Each row is a point. To make a cloud, some directions were put in groups of two or more. Within a group, all points are equally far from the middle, so they leave a hole (a ring in 2 directions, a hollow ball in 3). The other directions are filled evenly. Then the cloud was stretched, turned, moved and blurred a little. How many holes are there, and how many directions does each take, smallest first?

Cloud:
[[-21  -9]
 [ 49 -49]
 [ 40  44]
 [ 53  -2]
 [ -6 -57]
 [ 41  19]
 [-51  20]
 [-12 -42]
 [-22  10]
 [-30  27]
 [-20  46]
 [-35 -19]
 [ 29  50]]
Holes: 0

Cloud, 19 rows:
[[-15 -25 -11]
 [ 60  -9 -26]
 [ -2 -43   7]
 [ 36  30   5]
 [ 10 -48  29]
 [ 13 -31  41]
 [ 46  16  19]
 [  1  59  -5]
 [-10  22 -35]
 [ 40   8 -27]
 [  5   6  42]
 [ 46  23  -6]
 [ 19 -44  39]
 [-25   9 -30]
 [ 36  -6  41]
 [ -8  38 -33]
 [  4  44 -25]
 [ 60  -3  30]
 [-14 -23  33]]
Holes: 1 (2)

Cloud, 31 rows:
[[-19  40 -16 -35]
 [ -4  32  19 -40]
 [  3 -18  34  15]
 [-12   4 -29  22]
 [-22   3  42   3]
 [  0 -29   4 -36]
 [ 17  34  -9 -37]
 [ -2 -20  37   3]
 [-30   3  10  45]
 [ 14 -10 -35 -23]
 [-43 -16  -1 -22]
 [ 25  29   8   8]
 [ 40   9  23  13]
 [ 14 -36   3 -36]
 [-24  19   9  44]
 [ -8  25  12 -51]
 [ 10 -23 -27 -24]
 [  7  37  17  -3]
 [ 43  28  -9 -40]
 [-13  -6  35 -32]
 [-11   8  40  14]
 [ 25 -13  20 -60]
 [  3  18 -19 -50]
 [-30 -15  27  23]
 [ 20  23 -21 -45]
 [  7  16   4 -59]
 [  0  25 -27 -36]
 [-46 -11 -16 -16]
 [-25 -17  25 -27]
 [-36   3  43   6]
 [-22 -30   8   7]]
Holes: 1 (3)

Cloud (52 x 6):
[[-31 -18  22 -23 -23  -4]
 [  3 -44  34  19 -12 -20]
 [ 16 -29  34   0  24  -7]
 [-13   9  13  25  18 -37]
 [ 31  11  -7 -23  -4 -15]
 [ 26  -2   3 -39 -17 -19]
 [ -1 -13 -22  17 -10 -33]
 [-33   5  -5 -17  -1  -9]
 [-17 -60  17   0   5 -15]
 [ 17  10 -14  29  28  -1]
 [-38 -30  26 -12 -10  -6]
 [ 14 -12   4  30  33 -30]
 [  4 -22 -18   8 -19 -24]
 [-17  18  -4  39   4 -22]
 [ 15   0  33  14 -28  -7]
 [ 17   4 -18 -27   7 -27]
 [-12 -28  23 -23  20  37]
 [  7   0  37   7 -10 -20]
 [-14  -1   7  44   2  14]
 [-12   4 -15  19 -25 -21]
 [  7 -36  36  18  -4 -21]
 [ 28 -32  20  30 -12   0]
 [ -4 -23   9 -22  -8  36]
 [ 28   1  -4  29  17 -25]
 [ -2   4  33  14 -18 -23]
 [ -2 -15  21  11  48  -8]
 [ -2 -14  20   9 -50 -20]
 [ -3   5 -12  47  32 -16]
 [-24   7   7  36 -12  -4]
 [-26 -25  25 -21 -11 -27]
 [-17   4   1 -38  18 -25]
 [ -8 -38 -15  12 -11   3]
 [-17  -1 -13  -9  10 -47]
 [-30  -7   5  44  17   3]
 [ -3 -12   9 -41  -4 -37]
 [ 14   7  18  27 -30  -5]
 [  8 -39  10  39  32 -10]
 [-20   2 -13 -18  34   6]
 [ 30 -11  -9  -7   0  12]
 [ -4  19 -16 -16  24   2]
 [-31 -21  23  -3 -31   0]
 [ 21 -12 -12 -10  41 -12]
 [ 20 -42   0 -27  -8  -3]
 [ -4 -19 -20  -5  12 -39]
 [  7 -11  31  -2  29 -15]
 [-23 -40 -11  35  21  -9]
 [ 38 -12   9  20  -5 -10]
 [ -7   4  -8  46 -12  -9]
 [ -7 -24  21 -46   1 -21]
 [-30 -24  20  -4   6 -34]
 [-16  11   4  37  31   1]
 [ -7 -37 -15  -9  29  18]]
Holes: 2 (2, 4)
